Each row is a point. Two turns around zero, p and q, are shown by what they do to some points. Write where each new point lands after one turn and then the other. Backwards means that the second turn is done in reverse. Each puzzle has new turns, and all numbers are rounded.

Turn p:
[ 17 -46  22] => [-6 27 46]
[-48  17  39] => [-33  36 -41]
[ 38 -20 -24] => [ 23 -21  38]
[42 -1 28] => [37 29 18]
[-33  40 -12] => [-10 -16 -50]
[-16   9 -51] => [-11 -52 -11]
Turn q:
[ -4 -24 -10] => [24 -1 10]
[46 -6 35] => [-15 -56  -6]
[ 26 -10  56] => [ -5 -53 -33]
[-45  20 -30] => [ 1 58  0]
[-23  21 -51] => [-7 52 28]
Where do these land?
q, then p: [ 18 -31   7] => [ 5 11 34]
q, then p backwards: [-18 -27  47] => [  4  55 -16]
p, then q: [ -8 -16 -26] => [ 28  -4 -14]
q, then p: [  8  74 -28] => [-44  11 -66]

Turn p:
[ 11  18  24   0  19 -23] => [ 16 -20   1  16  26  17]
[-21  10 -39   5  19 -13] => [ 12  20 -39   0  10 -20]
[  0 -72  -1  19  -3   6] => [-60   4   0 -44   6   4]
[-15   0 -32 -25   5 -26] => [  7 -13 -37   0  -1 -32]
[ 56  20   9  16   3 -13] => [ 12 -16  -9  16  -7  57]
[-23  18  15   2 -23 -15] => [ -6  -1  12  36   5 -17]
[ -8   6  22 -17 -20  84] => [ 19  27  71 -25 -39 -10]
Turn q:
[ 45  -1  27  -6  97 -20] => [ 62 -67  35  32  -9 -44]
[ 68   6  11  12  -4 -14] => [ 38 -27 -10  12  51  13]
[-24  19   5 -16 -17   2] => [ -6  30 -17  -8 -10 -12]
[  0  -9  20  11 -13  51] => [-18  30  37   6  28  -3]
[-16   6 -51  -6  -7 -21] => [-14 -16 -26 -39 -24  13]
[-21  -7 -45   1 -20  -3] => [-28  -1 -12 -34 -16  24]
[-14   4   4  25  -7 -18] => [-21  -7 -20  18  -2   1]
[-16 -23   3 -15 -14 -18] => [  3  14  -7   8 -25  24]
[-22   4  24  -6 -15  40] => [-16  45  20   4   7 -15]
Where do these land?
p, then q: [  5 -16 -15 -17 -17 -37] => [-24  -9  -1  -8 -26  33]
q, then p backwards: [ 15   6  -1 -13  38  34] => [-24  -1  27 -32   7  25]
q, then p: [27 -9 20 11 -4 58] => [ 30 -10  26   0  52  18]
q, then p backwards: [  4  -6 -10  34   4 -18] => [ 15 -11  11  -3  -9 -33]
q, then p: [-12  26  14  -1 -20 -49] => [ -4  28 -47   4 -27   1]
q, then p backwards: [-18 -13  16 -12   9 -26] => [ 12  24 -16  -4 -25   1]
q, then p backwards: [-15 -13  -3   6  16  91] => [-44 -36  53  12 -14  51]
p, then q: [ -6  25 -20  -8 -25 -52] => [-42 -40 -10  -2   3  31]

Turn p:
[ 26  -5  20  23   8  49 -46 -46] => [-58  34 -39  35  20 -23  11   4]
[ 15 -37  -3  28  57 -17 -26  -3] => [-11  16  38  22  52 -21  16 -30]
[ 32 -50 -17  42  38  -2  26  27] => [ 16  29  57  44   0  -8   3 -46]
[ -9   8  28 -54 -37 -38  61  17] => [ 70  -9  -8 -42 -38  35  26  23]
[ 36  21 -21  22 -18  -6 -13  12] => [-21  20  -4 -16 -10  12 -29 -34]
[-43  33  25  -4 -27 -30 -29  51] => [ 15 -36 -11 -24  32  60 -38  20]
[ 34  24 -10 -44  27  32 -18 -11] => [-24  44   3 -27  -2 -36  -9  37]
[-12  44  51  10  55   0 -27  16] => [-42   9  30  -5  48  42  12  43]
[-34 -52 -21   5 -41 -33 -11 -13] => [ 42 -47 -33  11  15 -20  -2 -40]
[-14  35 -39  33 -16  -5  37 -15] => [-27 -39  13 -10 -52   6  -2 -25]
[-33 -20 -12 -61 -45  50  45 -35] => [ 38 -23 -45  11 -64 -47  11  51]
Turn q:
[ 36  10  -4 -26   8   2 -24  54] => [-12   1 -50 -12  19 -12   3  48]
[ 59 -12 -21 -48 -12  24   0   7] => [-45 -37 -43 -35 -18  -2  -3  19]
[-29  43  -8  35 -33 -25  33 -41] => [ 40 -31  25  45  -6   5  26 -50]
[  5   3  64  38  -1 -44 -33 -49] => [ 84  18  18 -42   2  28   1 -28]
[-45 -27   5 -18  21 -42  44 -11] => [ 10  31  38  25 -62 -19   5   5]
[ 19  41 -49 -36  32  11  10  18] => [-38   4 -65  29  -7 -23  13  -6]
[-54   8 -43  -4  37 -33  12 -10] => [  0  42   0  66 -34   3  -5 -15]
[ -6 -45  33  35  -1  -2 -46 -21] => [ 27  21  33 -38  17  38 -38   0]
[-12   8  39  15 -65  67 -32   6] => [-20 -33  41 -33  72  36  32   4]
[-21 -13  -2   5  42   4  54  -5] => [-15  25  25  16 -26 -49 -10 -22]
[ 49 -16 -15   3 -29  38 -18  53] => [-32 -43 -23 -21  43  -6 -24  45]
Where do these land?
q, then p backwards: [ 44  -1 -17  21  -8   7  57  35] => [-48 -17 -54 -14   2  20 -21 -27]
p, then q backwards: [-35  -4 -16 -63   6 -61 -18 -20] => [ 63  16  65  19 -27   7   5  18]
p, then q: [ 17  22 -13  16  20  31  40  -5] => [ 21 -20  39   6  19   8  36   9]
q, then p: [  5 -40  45  -6  -8  24   6 -44] => [ 25  11 -42 -16   4  -4  26  53]
q, then p: [-23  73  -6  11  26 -11 -24  39] => [-45   0  70  -9 -28   3   4 -34]
q, then p backwards: [ 23 -66 -14   9 -34  58  -8 -43] => [-18  77 -42  38   5 -30 -16  31]
q, then p backwards: [ 69 -38  33 -21  16  30 -22 -30] => [ 20  67 -32 -34 -30 -42 -22  -7]
q, then p: [-41   5  14 -52 -14 -20 -23  20] => [  6   2  21  15 -52  40 -24  21]
q, then p: [-42  56 -14  46 -29 -49 -16  16] => [-43  53  38  42 -19  14  13 -49]
q, then p: [-17  -6 -12  40  25 -10   8  31] => [-30   7  14 -11  36  26  -3 -24]

Turn p:
[ 43  65  -5 -23  28 -17   8 -19  28] => [ -2  18  -3  32  19 -45 -49 -50  17]
[ 20  -2  -8   8  25  16  32  18 -20] => [-41  -2 -10  24  -1  25 -14   0   1]
[ 51 -63 -31 -18   2  25  18  24  32] => [ -7  35  12   6   8  70 -15 -27 -56]
[-31 -14  13  33 -31 -10  11 -24  16] => [ 19  27 -23 -20  -3 -14  26  39  -2]
[-15 -14  40  11 -26  23 -37  52  11] => [ 14 -33  31 -39  -7   7 -24  47 -30]
[-54  20  12   3 -49  -2  -3 -23  14] => [ 45  -6 -27 -14 -23 -43  23  27  -6]
[ 23 -37  -1  17  -2 -13  43  24 -25] => [-57  19   1   6   0  24  19  14 -24]
[-61 -10 -34  34  34 -55  21   1  17] => [18 20  5 57 40 -5 54 45 22]
[ 15  37 -21  -1  -7 -44 -31 -19 -37] => [-10   4  36   4 -23 -41  20 -30  42]
[-21  17 -18 -40  23 -12 -19  22 -27] => [  2 -51  25  29   3  -6  15 -23   8]
[ -6 -17  -9  23 -12  44 -10  25 -14] => [  1 -13   4  -7 -34  40 -11  28  -3]
[ 37  18  62 -48  15  44 -33 -82   7] => [ 20 -17 -49 -77  22 -13 -46 -72  30]
Turn q:
[  2 -23   4 -33  51   8 -10  19 -42] => [-22  14 -10  60  -5  23  16  -3 -36]
[ 33   8 -50  22  -1  11  50  40  29] => [-58 -27   0 -14 -46 -11 -19  -6  47]
[ 46 -41  41 -16  -2  -3 -22 -18 -21] => [ -4  22 -15  -3  15  31 -15  50 -48]
[-17 -64 -39  48  39 -10  36  11  14] => [-68  -9  -3 -32 -34 -25  50 -26 -27]
[-16  38 -36  19 -53 -12 -30 -23 -45] => [ 51 -62   3   6  20 -40 -33 -10 -13]
[-15  -5  10 -40  -1 -35 -17  21  22] => [ 26  12   8  -5 -16  50   3 -26  -4]
[ -2  10  63   4  -6   8 -14  14  27] => [  8  47  34 -15  29  20  -9   9  14]
[-21  38  13  20  11 -18  54 -28  15] => [ 18  40 -12 -16 -22 -53   2 -17  30]
[ 28  61 -20   0 -18   0 -23  -7  37] => [ 15 -19 -23 -15  25  10 -43 -15  55]
[-37 -23  14 -24 -20  52 -24 -30 -35] => [ 34 -18  17  33  33  -4  47  44 -17]
Where do these land?
q, then p backwards: [  2 -41  15   9   9  -8  39  25  27] => [ 30 -24  -4  27 -38  -9  -2   2 -35]
p, then q backwards: [ 43  28  30   4  24 -14  33  -9 -17] => [34 22 -9 47 40 10  5 11  5]
p, then q: [-22  65  27  21 -16  68 -42  12   8] => [ -6 -46  14 -37  16  85 -27   9 -27]
p, then q backwards: [ 76 -12 -91 -38  18 -17 -58  13  25] => [-66  37  41 -18  12 -47 -26  98  -1]
p, then q: [-11  29   8   4 -12   1 -19   5  35] => [ -7   3  -8  -7   7  25 -39  -6 -20]
p, then q backwards: [  9  -9 -36   2  -3 -12  19  14 -26] => [-11 -19  -3 -16  29  11  14  30  -7]
q, then p: [-30  -3   7  23  14 -21  10 -19  23] => [ -7   5 -22  14   7 -31  10 -36  -2]
p, then q: [ -1 -24   3  25 -39 -18  97  -6  -4] => [ 14 -42  27  42 -41 -60  -9 -49  17]
p, then q: [-41  43  27 -38 -14   4 -32  10 -56] => [  4  -3   4 -55 -46  34  28  22 -51]
q, then p: [ 46 -26  -4 -34 -11  13 -12 -26  -7] => [ -4 -19  25  27 -29  45  -9  12 -16]
p, then q: [-32  -9  37  27   6 -10 -45   0 -22] => [-15  29  14  -3 -33  56  14   4  11]
p, then q: [-39 -40 -23  -6  24  12   9 -19  13] => [-53  -7 -18  13 -10 -20   4  22  27]

Turn p:
[ 10  12 -50  13   5 -51  42 -12  12  -7  47  44] => [ 58  37  23   0  23 -23  21 -22  -7 -55  37  -9]
[-13 -45  29 -37   2 -26 -40  17  30  36 -39 -35] => [-51  23   4  17  10 -33  13   3  -2  74 -40   5]
[  2   0  45 -24   3 -26  -9  33 -50 -19 -20  38] => [  4 -22 -13 -39  47 -21 -31  23 -38   3 -33  17]
[ 18 -35  56   9   2  18   9   7  -6 -25  40  20] => [-15 -17  43 -48  30  20  -8  20  29 -19 -18   0]
[-24  42   5 -16   9 -22  47 -67 -31 -28  19  21] => [ 17 -17   0 -16  23  18 -15 -75 -30 -46  31  31]
[ 67  37 -53  23 -38  34  38 -51  -7 -29  11 -32] => [ 24 -44  10  36 -69  19  38  -5  13 -74  27  33]
[-12  19 -14  -2  -7  17 -57 -15  34 -25  49 -35] => [ 13 -10  32  21 -14  23  -4   7  37  48  57  22]
[  5  15   6  -5  24  46 -44   0  -2  29 -36 -21] => [-36 -23 -11  18 -43   8 -26  16 -18  38   0 -24]
[ 46 -28 -21   1 -66  26   2  10 -55  21  27  33] => [ 29   2   7 -70 -60 -21  18  40   3 -33 -18  24]
[-45 -24 -12  51  11 -18 -36  13  28  50 -48 -47] => [-37  69 -38  58 -19  -7 -26   5  27  41 -19 -15]
[ 22 -11 -11  40  29  -2  -3   7  11  15 -54   7] => [-29   9 -19  38  -8 -28 -18  21  -1 -25 -14 -37]
[-43  19 -20  -1 -40   8 -33  14  39 -33   7 -13] => [ 14   0 -34  11  11  12  20  14  37  43  48  23]
[-25 -27  37 -31  32 -31  55  19  44  47 -23  54] => [-40  43  -5 -29  64 -17  37 -30 -38  -1 -24 -61]
[-24 -33   3 -56  40  51  -8  24 -20 -47   8   4] => [ 22 -71   2 -36  17  -2 -13 -20  27  46 -21 -37]
[ 17  58   0  35  -6 -25  36   1 -27  13  12 -38] => [ 28  20   0  40 -11  49  -6   3 -35 -41 -12  30]
Turn q:
[ 11 -34 -42 -26 -56 -42 -14  37  18   8   0 -42] => [-14  -4 -23 -30  34 -35  10  63   1  59 -26  10]
[ -8  46  33  23 -15   2  15 -38 -41 -20  -9  54] => [ 45  39  23  24 -19  27   2 -40  44 -12  23 -29]
[-45 -21  28   5  -9 -32  25  68 -61   3  77 -14] => [ 50  -6 -51  30  82  -2   5 -12  25 -22 -61  40]
[  4 -56  -5  14 -35  14 -22 -29   9   1   0 -12] => [-30   6 -38  14 -13   9 -29  29  10  33  23  13]
[ 47   5 -24  29 -53  -4 -13 -54  33  10  24 -28] => [ -8   4 -28 -25   8   7 -36   1 -17  71  48 -41]
[  8  17 -52 -21  65  26 -26 -37   8 -20 -19   2] => [-39 -46  59  14 -30 -16  14 -27 -22   6  36   7]
[ 11  47   7  39  22  60   7  -1 -17  -1 -27  14] => [ -8  27  57  -6  -9  33 -36 -41  -8 -30   9  -4]
[-34 -15 -19   0 -14 -32 -36  24  44  25  -5  -4] => [-13 -24 -17 -13 -13  23  26  36 -13  36 -45   1]
[ 21  21  -8 -22  34  48 -14 -12  34 -64 -26  10] => [-37  12  36 -25 -51 -26  16 -47 -15  -5  32  28]
[ 15 -47 -38 -43  -4 -18  -5  42  38  38  15  22] => [  5 -26 -14 -23  14   1  39  73 -37   9   5  38]
[ 15  25  21  47  48   5  38 -32   4 -30 -35  20] => [  6  39  28  35 -41  -9 -12 -43 -34 -31  12 -35]
[-22  34  22   6  21  28  52 -30 -43  -9 -38  12] => [-10  34  39  33   1   4  -1 -31  29 -59  13 -35]
[-57   9  75 -22  -7 -24  44  38 -31  38  49 -12] => [ 39  -9 -61  -2  54  16  20  -8  38 -71 -52 -14]
[ 33 -31   1 -29   2 -31 -50  25   5  22  -5 -21] => [ 13 -45 -10 -27 -16 -31 -19  48  -2  17 -16  21]
Where do these land?
p, then q: [  8 -73 -26   3  23  12  50  19  -6  59 -43 -21] => [-53  41  25  -9  -8 -35  -2  17  23  23 -33 -80]
p, then q: [-73  -9   5  21  29  45 -17  32  49  12  13   2] => [-61 -54  -5 -46  35  29 -15 -13 -34  -4  -7 -19]
p, then q backwards: [-20  44 -31  39  -5 -24  -1 -17  15   6  16   3] => [ 21 -21  17  20  -5  22  34 -26 -15 -10  14  42]
q, then p backwards: [-11  30  -2  -3  -2 -18  17  -8  27 -10  54 -10] => [-37   9  -9 -45   5   1  36   6  13  -5 -14  15]
p, then q: [-44 -17   5   1 -31  53 -26 -29 -24 -78 -30   5] => [-34 -34 -30  11 -22  21  53  50 -34  42  33  41]
q, then p: [ -7  23  -6 -49  30 -27  -1  -4 -38  23   5  19] => [-19  -9  37   9  36  -5  22   6  34 -25 -38  -7]
q, then p: [ 10  20  42  49  34  22  19 -41  43 -34  11  20] => [ 16 -19  -1  -9 -56  18 -14 -26  10 -26  35  69]
p, then q: [ 52   4 -11 -32 -28 -25  29   5 -10   9 -11  34] => [ 36  33   8  29  16 -55  19   7  20 -17  -1   1]
q, then p: [-35  37 -53  18 -30 -31   0 -27 -32  13  62 -26] => [-40  28  41  39 -39  12 -22 -37   7  -2 -26 -65]
p, then q: [ 56 -24 -14   3 -21  26 -45 -25  28 -20 -32 -46] => [  9  51 -56  17  -4  42  19  35 -15  19 -45   1]
q, then p: [-11 -75 -11  27  26   5  16   6  -2 -52 -42  12] => [ 19  46 -59 -10  23  11 -33  35  -8 -40  32  24]
p, then q: [ 97   8  22   4  19  19  18  80 -28  22  17  29] => [  1  43  16 -27  10 -74 -40  20  31 -46 -61  51]
p, then q: [-18  39  34 -35  -6 -24   0  24 -27  -1 -15  -7] => [ 12 -20  50  32   5  11 -15  24   9 -25  17  20]
p, then q backwards: [ -5  -7  46 -45 -38 -32 -58 -15   3  51  -5 -12] => [ 20 -24 -64  12 -20  24 -24  35  45 -51 -17 -13]
